Every row gives one point. Each copy is the shape, with its points in the same order, turned, moved and blurred by noise. Some copies are also mirrored. Which?

Shape (9 x 3):
[[-28  60   5]
 [ 39 -31   1]
 [ 54 -31   3]
 [-35   8  14]
 [ 35  -9 -43]
 [  3   8  34]
 [-15  -7  17]
 [  0 -38 -21]
 [-17   9  29]]
Copy 1 (9 x 3):
[[-11  66  31]
 [ 37  -4 -24]
 [ 54 -10 -24]
 [-22  15  21]
 [ 18  30 -58]
 [ 18   7  29]
 [ -8  -3  11]
 [ -7  -7 -40]
 [ -1  16  36]]
Copy 1 is: only turned
Copy 2 (9 x 3):
[[  5  20 -58]
 [  0 -20  50]
 [ 16 -27  58]
 [-26 -15 -28]
 [ -1  23  55]
 [ 15 -31 -18]
 [-18 -20  -3]
 [-38  -2  39]
 [-11 -28 -28]]
Copy 2 is: mirrored

Shape (8 x 4):
[[-61   4 -27   3]
 [  3  55 -37  36]
 [ 25  18 -18 -39]
 [ 21 -23  32 -11]
 [-39  10 -18  10]
 [ 40 -25  18 -15]
 [-22 -33  25  -8]
 [  2  41   0 -24]]
Copy 1, 8 rows:
[[-40  20 -46 -33]
 [  7  73 -27  15]
 [ 41  33  -2 -44]
 [ 23 -26  19 -13]
 [-23  20 -33 -18]
 [ 51 -19  14 -11]
 [ -8 -32  -4 -23]
 [ 10  46  14 -35]]
Copy 1 is: only turned
Copy 2:
[[-46   7   8  32]
 [ 23  33 -42  35]
 [ 24  19  18 -27]
 [ 23 -51  17 -21]
 [-24   1  -4  30]
 [ 41 -39  26 -19]
 [-15 -49  23  -1]
 [  4  16 -17 -27]]
Copy 2 is: mirrored
Copy 3 (8 x 4):
[[-46  -8 -48  25]
 [ -9  67 -25  44]
 [ 32  16 -17 -19]
 [ 12 -22  35   3]
 [-30   2 -32  28]
 [ 16  -5  39 -15]
 [-19 -41  12  11]
 [ 32  12 -27  20]]
Copy 3 is: mirrored

Shape:
[[ 10  16   7 -13  16 -29]
 [ 13 -16  -9  10 -49 -43]
 [ 19   1   4  -9 -16  -3]
 [-39 -17 -61  13 -24  11]
 [  7  33  25  12 -20  -9]
 [  1 -77  51   4 -23  39]
 [ -4 -19  49  19  26  42]
 [-31 -27   0 -27  -8 -15]
 [ 15  28 -30   5  40 -23]
 [-26 -26   4   8   9 -36]
 [ -9 -23  31  28 -22   2]
 [-38  -7 -41 -53 -53  21]]
Copy 1, 12 rows:
[[ 38  23  11 -14  30 -33]
 [ 56 -15 -14  42 -23 -22]
 [ 18  -5   7 -11  -7 -21]
 [  6 -14 -52   4   0  35]
 [ 10  28  21  16 -14 -29]
 [ 10 -83  54  -8   5  22]
 [-23 -38  51 -29  32  -1]
 [ 53 -14  -1  -2  27  16]
 [  8  32 -30 -26  25 -52]
 [ 31 -17 -13  25  47  -9]
 [ -2 -32  27  22   7  -5]
 [ 46  22 -24 -11 -20  69]]
Copy 1 is: mirrored
Copy 2 (12 x 6):
[[  1  33  -5   2   7 -22]
 [-37  14   7  33 -56 -26]
 [  1   8   5   5 -26   0]
 [-48 -49 -43   0 -31  -7]
 [ 28   7   5  11 -24 -35]
 [-16 -49  79  20  -9  32]
 [ 27 -38  39  15  34  14]
 [-49  -7  14 -15  -5 -18]
 [  3  29 -50  12  16  -9]
 [-40  -2   8  20  11 -31]
 [ -3 -32  33  30 -16 -19]
 [-44 -33 -11 -60 -59  -3]]
Copy 2 is: mirrored

Shape:
[[ 27  -8  16 -40  25  -1   2  -6]
 [-27 -26   2  17 -50 -46  27 -24]
 [ 19  47  20 -48 -19 -16  -7  46]
 [  1  19 -19  -5 -40 -49  10 -51]
 [-20 -47 -35 -30  30   1   6  39]
 [-13  25 -13  29 -35   9  20 -28]
 [ 10 -15   9 -48  23 -23  14 -39]
 [-41 -12  13 -18 -48 -20 -20  34]
 [  8  12  24  24 -18  -6  22   5]
 [ 12 -48   8  39   9 -23  -1  13]
 [-49   8 -12   1  36 -35 -53  30]
 [-25  -4  14  19  37  21 -41  32]
 [-37   3 -21  -2 -37   3 -54  10]]
Copy 1:
[[ 16  -6  20 -46  22   2  -6 -25]
 [-30 -55 -14   5 -33 -39  27 -24]
 [ 28  31  21 -40 -18 -23 -11  45]
 [ -4 -12 -29 -14 -25 -54   5 -51]
 [-38 -30 -20 -39  53  29   5  25]
 [-14  24 -13  21 -19 -13  25 -39]
 [ -1 -30  20 -66  17 -12   4 -47]
 [-40 -12  10 -12 -27 -17 -13  36]
 [ 20  -4  15  22 -11 -20  22 -17]
 [  5 -58   0  29  37  -7  10  -7]
 [-55   2  -2  -4  41 -42 -43  17]
 [-23  20  29  24  49  18 -29  17]
 [-45  10 -28  12 -21  -3 -40  14]]
Copy 1 is: only turned
Copy 2, 13 rows:
[[-32  30  15 -38  17  11 -17  -3]
 [-63   1  -7  22 -46 -34  24 -38]
 [-19  60  20 -30 -34 -10 -13  58]
 [-22  42 -14   2 -43 -43   1 -50]
 [-29 -29 -24 -35  34  -9  24  30]
 [  6  15   1  30 -43   3  19 -28]
 [-42  36  10 -47  17  -8   1 -38]
 [-40 -20  24 -11 -50 -35  12  32]
 [-32  27  18  32 -23   9   0   1]
 [-53 -21  -1  32  18  -8 -24  -2]
 [  4 -11  34  -3  27 -73   5  34]
 [  7 -26  49   9  28  -6  -8  32]
 [ 13 -31  20 -10 -44 -43  -5  15]]
Copy 2 is: mirrored
Copy 3 (13 x 8):
[[ 35 -19  24  -2  16  26   1 -18]
 [-11 -15 -20  12 -20 -60  10 -58]
 [ 30  24  51  19 -49  20  23   3]
 [ 11  13  -6  33 -21 -20   9 -92]
 [-18 -55  -4  42   9  19   3  26]
 [-20  34 -39   1 -23  -4   4 -54]
 [ 24 -31  26   6  30  14   8 -53]
 [-26 -18  24  16 -63 -30  -9  -2]
 [ 12  31 -13 -14 -13 -20  11 -16]
 [ 18 -12 -37  15   9 -36 -25  10]
 [-34  13  37  61   6  -6 -51   9]
 [-26  15   8   7   7  14 -55  29]
 [-33   0   5  33 -59   5 -52 -25]]
Copy 3 is: mirrored
Copy 4:
[[  9 -15  24 -26  14  20  -8  -3]
 [-51 -33 -27  37 -29  15  29  27]
 [ -9  25  24 -38  -7 -52   9  -6]
 [-30  20 -38   9 -32  36  26  21]
 [-23 -61 -25 -18  57 -14 -24  -9]
 [-22  10 -25  47 -13  18  30 -33]
 [-14 -18  15 -33  10  54   6  14]
 [-65 -28  -4   5 -24 -42 -12  -5]
 [ -6  -6  14  39  -7  -7  23  -6]
 [  2 -45  -4  51  14   0 -27  24]
 [-65  14  -7  11  46 -20 -61   6]
 [-27  -8  24  33  37 -16 -57 -37]
 [-56   0 -33  13 -22 -19 -40 -38]]
Copy 4 is: mirrored

Shape:
[[-23  -5   4  29  85   1 -53 -30  -8]
 [ 67  -4 -20 -48 -42  28  41   6 -16]
 [-23  17  -2  10  39  26 -80 -11 -15]
 [-14 -57  -7  19 -29  29 -19 -16  52]
 [-35 -25  13  11 -13  26  41 -19  23]
 [-16  51 -19 -12  40  45 -20 -33 -17]
 [-19 -30  -4 -24 -24  25  25   9 -19]
 [ -2 -23   8  35  -5  -9   7 -19   6]
 [ -2 -16   7 -33 -26  -4   3 -24  -7]
 [ -1 -25  14 -50  -7   8  18   0 -13]
 [ 18 -18 -37 -36   1   1  15  34 -19]
 [-31 -16  34  31 -21  18   5  12  16]
 [-32   8  -1  10  -8 -25 -12  -5  34]
 [  6 -15  19 -23 -43  -4  32  10 -33]
 [-41  20 -34  28  30   7 -49 -44 -34]]
Copy 1 (15 x 9):
[[ 39   4  32  25  81   2 -43 -53 -18]
 [-33 -52   4 -19 -28 -42  15  61  -1]
 [ 16  18  14   9  48  22 -78 -29 -25]
 [ 20 -47  25  35  -7  49 -25   1  56]
 [-29 -31  31  37  12  38  34  -8  32]
 [-50   3  -1  20  58 -11 -46 -18 -20]
 [-19 -39   7 -16   4  29  28  11  -4]
 [ 19 -23  31  43  -1   7  15 -19   6]
 [-20 -33  23 -17 -13   1   2 -22   7]
 [-19 -34  28 -37  11   8  19   1   8]
 [ 11 -24 -18 -34  13 -13  18  29  -3]
 [  3   6  39  34  -7  51  11  -4  12]
 [ 11  16   4  22  -5  13  -1 -37  34]
 [-19 -28  28 -19 -36   5  38  11 -17]
 [  3  -6 -14  38  42  12 -48 -60 -41]]
Copy 1 is: mirrored
Copy 2, 15 rows:
[[ -6 -75 -21  -5  47  55 -21 -12 -34]
 [ 40  42   5  16  24 -82   3  19 -13]
 [ -6 -40 -20   3  36  53 -71  -6 -38]
 [-45 -35  16  53  28 -18 -24 -12  43]
 [-44   2  24  33  15 -15  30 -19   7]
 [ -6  21 -35 -13  37  25 -26 -27 -57]
 [-31   4  32  26  27 -39   6  20 -31]
 [ -9 -51  -1  28  -4 -14  16 -10  -1]
 [-10  -9  27   5   6 -51 -10  -5 -17]
 [ -4   1  41  -7  27 -40  -4  18 -25]
 [  5  -3  -6  -6  29 -56  -3  52 -23]
 [-26 -11  34  43  -5  22   6  10   2]
 [-43 -26  -4  -8 -18  -1  -5  -5   8]
 [  3   5  43  19 -20 -54  13  33 -35]
 [-28 -49 -43   9  16  25 -44 -27 -66]]
Copy 2 is: mirrored
Copy 3, 15 rows:
[[-17 -26   6  44  93   6 -30  -2   8]
 [ 63  -8 -18 -71 -36  43  26 -15  19]
 [-15  -6   9  32  51  43 -66   2   2]
 [-29 -65  -6   8 -31  12 -12   4  66]
 [-30 -21  10   4 -16  12  45  12  36]
 [ -4  31 -14  20  45  64  -8 -15   3]
 [-15 -22   1 -43 -20  28  22  15   0]
 [  8 -38   6  22  -3 -13  10   2  18]
 [ -1  -6  13 -32 -18   5  -1 -29  13]
 [ -1  -9  16 -63   1  12  10  -7  12]
 [ 23 -16 -34 -65   3  16  -1  20  -3]
 [-14 -20  33  16 -22   7   5  40  30]
 [-16   7  -8  17  -9 -24 -17  14  32]
 [ 19 -10  25 -46 -36   5  19   7 -12]
 [-26 -10 -24  51  39  31 -33 -19 -32]]
Copy 3 is: only turned
Copy 4:
[[-12 -10 -17  13 104 -14 -48  -2   1]
 [ 33   4 -42 -63 -43  27  49   9   5]
 [-26  17 -29   2  48  12 -77   7 -20]
 [-34 -48  -6   1 -29  26 -23  -2  47]
 [-58 -20  13 -23   7  23  37 -12  15]
 [-30  33 -67 -29  54  21 -24 -19 -14]
 [-36 -23 -12 -40 -13  20  29  26 -15]
 [-15 -25  11  17   9  -5  11 -18  11]
 [-12  -5  -6 -50 -16 -11   0  -3   2]
 [-13 -10  -4 -68  -1   2  19  25  -4]
 [  2  -3 -53 -33  -2   0  31  42  -3]
 [-48  -3  22  12  -1  34   7  16   8]
 [-42  11   0   9   4 -27  -4   4  31]
 [ -7   6   6 -40 -30  -4  48  21 -28]
 [-39  -3 -52  14  48 -18 -50 -24 -33]]
Copy 4 is: only turned

Shape (16 x 11):
[[ 41 -38 -19  23  35 -32  11 -27 -13   3 -20]
 [ 39 -45  -8  38   8 -34   3 -36   3  47 -27]
 [-66  27  38   4  16 -40  66  40  11  20  -2]
 [-23   6  -7  28 -16 -20   6  44 -17  24 -10]
 [ 18   1  -6 -46 -35   7  23  34  -3 -26  22]
 [ 11 -20 -20  13  33 -14  -1  -7 -32  62 -37]
 [ -5 -41  18 -34 -26   8   0  18  -4 -10  53]
 [ 25  11   0 -32 -12   8 -29  27  20 -35  66]
 [ 10   2  -8 -35 -32  23  27  23  43   5  37]
 [-15 -19 -23 -25 -17  12   5 -16  40 -59  28]
 [ -1 -29 -29  -6   4 -72  -2  -9  -4  48 -21]
 [ -6  -3  11 -25  18 -25  11  13  -1  13 -18]
 [ 20 -44  -5 -26  -6   0 -10  55  31 -26  16]
 [-11  -4   2  -2  10 -66  34  59   0  30  30]
 [-44  17  23  -6  20 -26  18  52  17  39  -1]
 [  1 -32 -48   9  29 -12  25  -3 -12  45   3]]
Copy 1 (16 x 11):
[[ 36  35  11   0  42 -43  13  -6 -16 -30   4]
 [ 22  57  48 -18  37 -45  40   5  -7 -14  -4]
 [-58 -74  39   6  14 -34   8  39  -3  59  16]
 [-37   8  15  -8   5 -33 -20  65  -4   6  -4]
 [ 28 -42 -45 -32 -25   5   1  51  -6   5  -8]
 [-15  47   6 -16  63 -30  15   7 -22  15 -17]
 [ 10 -33 -16 -68 -10  28  -3  32  -4 -19  38]
 [ 52 -28 -25 -34 -19  19 -46  28  36   2  37]
 [ 19 -28 -25 -46 -20   3  23  44  39  19  17]
 [ 23 -49 -35 -34  -9 -21   6  -2  48 -45  20]
 [  1   8  29 -59  42 -79   1  16 -13  11 -15]
 [  1 -29  16 -22  35 -20  -4  13  -4  20 -13]
 [ 41 -34  -8 -44  29   2 -15  61  29 -32   4]
 [  4 -36  28 -31  26 -53 -17  69 -26  39  35]
 [-38 -30  26 -19  44 -11 -14  48  15  50   5]
 [ -7  25 -23 -30  56 -47  25  21  -4   4  24]]
Copy 1 is: mirrored
Copy 2 (16 x 11):
[[-31  15  -2  12   2 -12  -1 -14   8 -61 -28]
 [-48  17  23  18 -14   0 -10 -44  14 -27 -42]
 [-24  44  18   2  20  26  95  26  19  42  37]
 [-43  36  14  31 -23   8  19  29 -14  26  22]
 [ 29  -5   5 -23 -52  14  13  36  -4  -2  45]
 [-71  47   3 -11   6  -5 -17 -18  -9 -14  -6]
 [  5 -48  30  -6 -20  27  -5  23  -2   4  55]
 [ 52 -22   3  14 -26  -7 -27  37  18   9  64]
 [ 28 -12 -11 -18 -44  32   2  12  30  32  37]
 [ 39 -59 -27  -5 -18  -9  18  30   4  11   5]
 [-73  16  21  -7 -26 -41  17 -21  17  -6   4]
 [-20  27  23 -24   4  -8  22  11   8   1  14]
 [  4 -23  21  -9 -33  10 -18  63  33  -2  18]
 [-47  30  30  15 -23   0  46  26  44   2  58]
 [-37  44  23  -4  11  14  37  30  25  47  40]
 [-71  10 -28  -3  -9  11  -1 -10  14 -18  12]]
Copy 2 is: mirrored
Copy 3 (16 x 11):
[[ 34 -34 -38  18  33 -22 -37  -2 -13  16  27]
 [ 28 -41 -22  23   2 -32 -54 -21 -27  49  20]
 [-35   5  19   8   2 -59  82 -34 -21  -5   1]
 [-14  -2  -8   5 -30 -56  15  23 -27   6 -14]
 [  6   7 -14 -57 -28 -12  21  24  37  -8  26]
 [ 16 -21 -25  14  20 -17 -17  11 -50  56 -14]
 [-29 -16  18 -44 -25   6  -2  29  15  -1  50]
 [-10  51  10 -41 -14 -11 -18  47  39 -11  55]
 [ -5  25   3 -33 -45  -9  20   4  44  27  43]
 [-29  17 -29 -11 -26  17 -13 -12  58 -30  45]
 [-25 -30 -32  -8  20 -57 -32 -18 -22  45  -3]
 [ -6   1   1 -19  20 -22   8 -10  -5  16  -6]
 [-12 -11  11 -17 -12 -13  -9  44  65   5  21]
 [-34 -12   3 -13  14 -86  37  17  -6  24  29]
 [-38  18  30   4   4 -45  47  -2 -14  22 -11]
 [-13 -24 -48  19   7 -12   2  16 -23  54  21]]
Copy 3 is: only turned
Copy 4:
[[ 51  19   1  43  42   5 -17 -26  20 -12 -20]
 [ 34 -11  21  69  32  -9 -26 -39   8  21 -26]
 [-57   0   7 -26 -10 -54  22  38  32 -14 -75]
 [-14  14   8  21 -18  -8 -38  39  -2   0 -32]
 [ 20  20 -12 -16 -33   0  32  13 -24 -34  25]
 [ 41  12  15  10   9   6 -51 -24  24  37 -49]
 [  1   4  48 -26  -7 -16   7   5 -14 -21  47]
 [-12  41  -8 -26  27   3  22  27 -27 -11  66]
 [ -6 -12 -18 -10 -22 -25  38  15   5   5  42]
 [-27  10 -28 -12   9   4  12 -26  10 -55  50]
 [ 23   2   1  13  13 -46 -47 -32  -9  14 -35]
 [  6   1   0 -19  19  -9  -4   3   2   2 -32]
 [ 25 -21 -12 -21  14   3  -9  31 -20 -37  41]
 [  2  13   1   1   9 -69 -14  45  -9  -5 -33]
 [-32  -7  -5 -32   3 -39  -9  39  10  21 -41]
 [ 43  14   4  16  -1 -29 -39  -7  46  15 -11]]
Copy 4 is: mirrored

Shape, 17 rows:
[[   0  -11  -11   31   18   10   -9  -22  -35  -16   18  -38]
 [  -7   -8  -16  -26   -6    3  -31  113    5   10  -27    9]
 [  18   59   -8  -18   13  -29    2  -11    9   -1   15   18]
 [  -5  -20   -7   -5   13   11    6  -22   10  -13   -3    8]
 [   7   39   -8   30  -13   23   -4  -24   10    7   22    3]
 [  -8   -7   -8   22   13  -16  -11   -9  -14   -2  -14   18]
 [  12    9   22  -27  -30  -23    1   -7    1   -2  -18    7]
 [   3   17  102   28    8   78  -39  -16    3  -13  -23   16]
 [  -7   -8   -9   36   -9  -31    3    3    6    5   -7   -1]
 [   3   -3  -21   20  -27  -14  -47   -8    0    3   27   23]
 [  -1   14   23   17   16   16    2   -6   11   75    9  -94]
 [   3   -8   -6    4    5    8  -25    4  -21  -12  -24  -15]
 [  -1  -10  -12   14   -4  -19    8  -14 -121  -13   32   17]
 [  44   -8  -13   -1   -7   -9    7  -13  -49   -9  -24   24]
 [   0   46   -8    9  -98  -21   -6    9  -33  -11    7   10]
 [  17  -13   -4   34   14   -8  -13   13    8   -1   28  -39]
 [  -2    4  -10   25  -14   14  -52   -7  -19  -20  -21  -43]]
Copy 1:
[[ 23 -26 -10   0  34   4  29 -27 -19 -21  -1 -23]
 [ 16 -16   9   9  -2   7 -36 104 -27  58  16   7]
 [  6  49  -5 -39  -2 -46  11   8  10  -5  25  10]
 [ -4 -14 -17 -13  16   2   1 -14  18  11 -14  16]
 [  8  38 -13   9 -11  11  14 -19   2 -22  16  -1]
 [-11 -14 -13  -5  -2 -21  -2  -2 -21  -7 -14  11]
 [ 18   8   8 -36 -31 -19  -4  10  16  18 -22  -4]
 [  8  51  57  46  16  34  14  -5   2 -10 -90  15]
 [-16 -24 -12   4 -27 -17  -2   3  -5  -8   6 -15]
 [ 22   6  -4   0 -13  -8 -47 -21 -19 -13  17  -1]
 [ 11  17  11  40   1  -6  63 -24  -6  58  12 -84]
 [ 21 -11 -16  -4  15   0   4  13 -22   4 -25  -9]
 [ 50 -52  19 -44  -3 -15  35 -30 -67 -32  12  39]
 [ 46 -20 -27 -18 -19 -31  19   2 -13  -6 -24  37]
 [ 45  14   9 -46 -82  18 -10  14 -21 -35  19  -9]
 [ 21 -20   0  23  21 -16   6   0  10 -10  21 -37]
 [ 32   3 -18   0  13  17  -4   8 -32 -17 -29 -47]]
Copy 1 is: only turned
Copy 2, 17 rows:
[[ -10   -1  -25    7    9   11  -23  -11  -50  -23   13   -9]
 [  -2  -43   20   16  -10    7   37  104   20  -20  -29   -9]
 [  56   38   34  -12   24  -13    7    4    1  -11    3  -15]
 [  -7    5    7  -12    5   28   -4  -21   -6  -19  -14   16]
 [   4   53   27   10    2   10   -5    2  -29  -10   30    9]
 [  -1   -2    0    5   14    0    0   -2  -19   11  -25   22]
 [   6    3   49  -12  -14    7  -16   -5   12   10  -20  -14]
 [ -42   34   76   55   45   60  -54   14  -45  -34  -31   20]
 [  -4    3    8   20   -7  -21    9   -6   -2    7   -2   17]
 [  17    2   19  -11  -26   -3  -21   23  -24   -2   16   45]
 [ -25    5   -1   58   40   40  -29    3   26   15   77  -54]
 [  -2   -7   -7   18   -1   15  -17   18  -20   -3  -22  -14]
 [ -13  -37    2  -47    4  -29   -9  -10 -103   20    0  -19]
 [  24  -18   16   -3  -16    8   11  -14  -52   19  -35  -15]
 [  -3   40   46  -17  -65  -43  -10   36  -28   26    7  -19]
 [   3  -15   -4   33    1   -1   -5    2  -10  -43   30   -8]
 [  -9   14  -22   35  -24   14  -48   24  -24   -6  -12   -4]]
Copy 2 is: only turned
Copy 3 (17 x 12):
[[ 15 -26 -31  39  32  -2   2   6 -19  -5  20 -15]
 [ -6  24  28 -30 -20   2 -25  77  26  80  -8 -12]
 [-13  28   1   5 -25 -61 -14   1   3 -27  19   2]
 [ -1 -17  -1   3  12   9  -2   6  16 -25  -2  12]
 [-10  19 -36  26 -17  -9  10 -14  -7  -5  29  25]
 [ -9 -25   0  29   2 -23 -10  33   4  -5   0  25]
 [ -7 -10  27  -7 -48 -19   5  -6  -5  -5 -18   0]
 [-26  18  45  81  -6  73 -29 -29 -24   8  -8  34]
 [  2 -19 -18  31 -19 -25  25  28  13   4  -9  15]
 [-10 -28 -22  16 -33 -18  -1  16  22  15  51  22]
 [  9  11 -31  51  26 -30  23 -60  -5  69 -23 -37]
 [ 14 -19  -9  16   0   1 -32  26  -7  16  -1  -4]
 [-16 -72  -4  13  19 -46   2  51 -83 -14  43  12]
 [ 28 -31  10   0 -21 -36 -18  27 -38 -16   8  35]
 [-27 -15 -34  -4 -88 -15  34  26 -46  12  28   2]
 [ 30   1 -14  43  14 -17  22  15  16  21  30 -18]
 [ 26 -22 -39  38 -24  21 -29  14 -10  18   5 -22]]
Copy 3 is: only turned

Shape:
[[ -12  -25   -8   18   -6    1    5   35   -3  -11  -11   33]
 [ -25  -17   -5   17    4  -22   -3   -5   52   -9  -10    3]
 [  -5  -26   -1  -17 -121  -11   -6   11   -3    7    9   -7]
 [  63  -19   10  -11   31  -23   -1   31   13  -18   -8   -4]
 [ -25   11   -6   -9   -7    3  -25  -22   -6   25  -10   22]
 [ -30  -20   -9   16    7   36   22   14    0   41   37  -87]
 [ -17   24   21   -1   11  -18   19  -12   12   10  -11   10]
 [ -22  -27  -19   11   -9  -21  -19   77    8   28   17    5]
 [ 118  -19   -2   -1    0    3   13   14   54   16  -15    8]
 [  26  -25   31   15  -44  -14   20  -16   -1   13    7   31]
 [ -30  108   11   15    8   -8   18  -10   -7   -5    8   -8]
 [  -7  -23  -13   18   29   20   -4  -15   29  -14  -11   15]
 [ -27   21   25  -72    8   -2  -55   -8    6  -14  -12   24]
 [   1  -22  -13   10  -18   -9   11   16   -5    3   70   24]
 [ -10  -16  -13  -63   13   -1   19   -2   -5    3    0   -8]
 [ -21    2    4  -17  -27   -5   -1   92   13  -10   27  -12]
 [ -21  -25   19  -46   24    8    6   17   36    0    4   21]]
Copy 1:
[[ -5 -19 -39 -10  -7   2   0  23   0  21 -15  -2]
 [-19 -14 -14  -5  16 -29  11 -17  40  27  -2  26]
 [-30  -7  14  26 -82 -36  41  28  -3  62  -9 -43]
 [ 12  -7  24 -30  33  -3  22  47 -11 -21 -17  24]
 [-15  -7   6  10 -19   1 -42 -19   2  16  23   4]
 [  0 -28  20  48  46  39  34 -19  33  22  10 -74]
 [-31  28   7   1  12   4   2 -18   0   9  18  20]
 [-27 -45 -20   6  37 -15  -9  45  -9  55 -20 -25]
 [ 12 -17  64  -7   5  23  46  75  18  -6 -34  68]
 [  2  18   1   5 -36   8  37  21  -5  40  24  29]
 [-43  66 -10  74  24  -4 -22 -24  -3 -25  10   0]
 [ 11 -20 -19 -17   8   8  -5  -6  47  -6   0  29]
 [-43   6  32 -40 -20 -45 -62  -4   9 -22  32 -11]
 [ -4 -31 -23  30   4 -10  23  48 -12  17  48  -6]
 [-36 -32  23 -18  -9   8  18 -11 -12 -26  28 -20]
 [-56  -7 -12   9  20 -20   9  61  -5  22 -13 -59]
 [-49 -19   7 -44  11   1  -5  17  22  -1  31   0]]
Copy 1 is: mirrored
Copy 2 (17 x 12):
[[ -1   4   0  10   6  -8 -23 -33  -6 -42 -29  14]
 [-13 -30   1  23   3  -6  -6 -34  31   1   7 -14]
 [-10  57 -36 -32 -29  50 -28 -44  19 -59   8 -50]
 [ 14  14   2  14  39 -50  -5  37  25 -43  11   7]
 [-14  -3 -24 -10   7  44 -19 -15  -7   8  -3  36]
 [-27   1  35 -20  32  26  12  14 -62   2 -23 -72]
 [ -8  -9   0 -13  -6   6  30 -15   7   6   7  28]
 [-11  18  -8 -11  24 -31 -60 -52 -28 -14 -28 -21]
 [ 92  25 -14  41  30 -30  -2  33  39 -36  34 -24]
 [ 31  10  -3  -6 -43  17 -11 -21   4 -48  26  -6]
 [-48  55  24  12  27  25  60 -31 -21  25  24  53]
 [ -1 -40   7  38  29  17  -5  -4  13 -18 -10   3]
 [-22   0 -13 -60  56  26 -23  -7  52  -9   9  56]
 [  0   1 -15  -1  17   4 -22 -44 -49 -55  33 -10]
 [ -8 -13 -28 -50  41   7  19   7   7 -35 -12   1]
 [-23  49  18 -30  45 -28 -26 -56  -1 -39 -21 -20]
 [ 11 -33  10 -40  48 -10   1 -30  21 -24 -15   9]]
Copy 2 is: mirrored
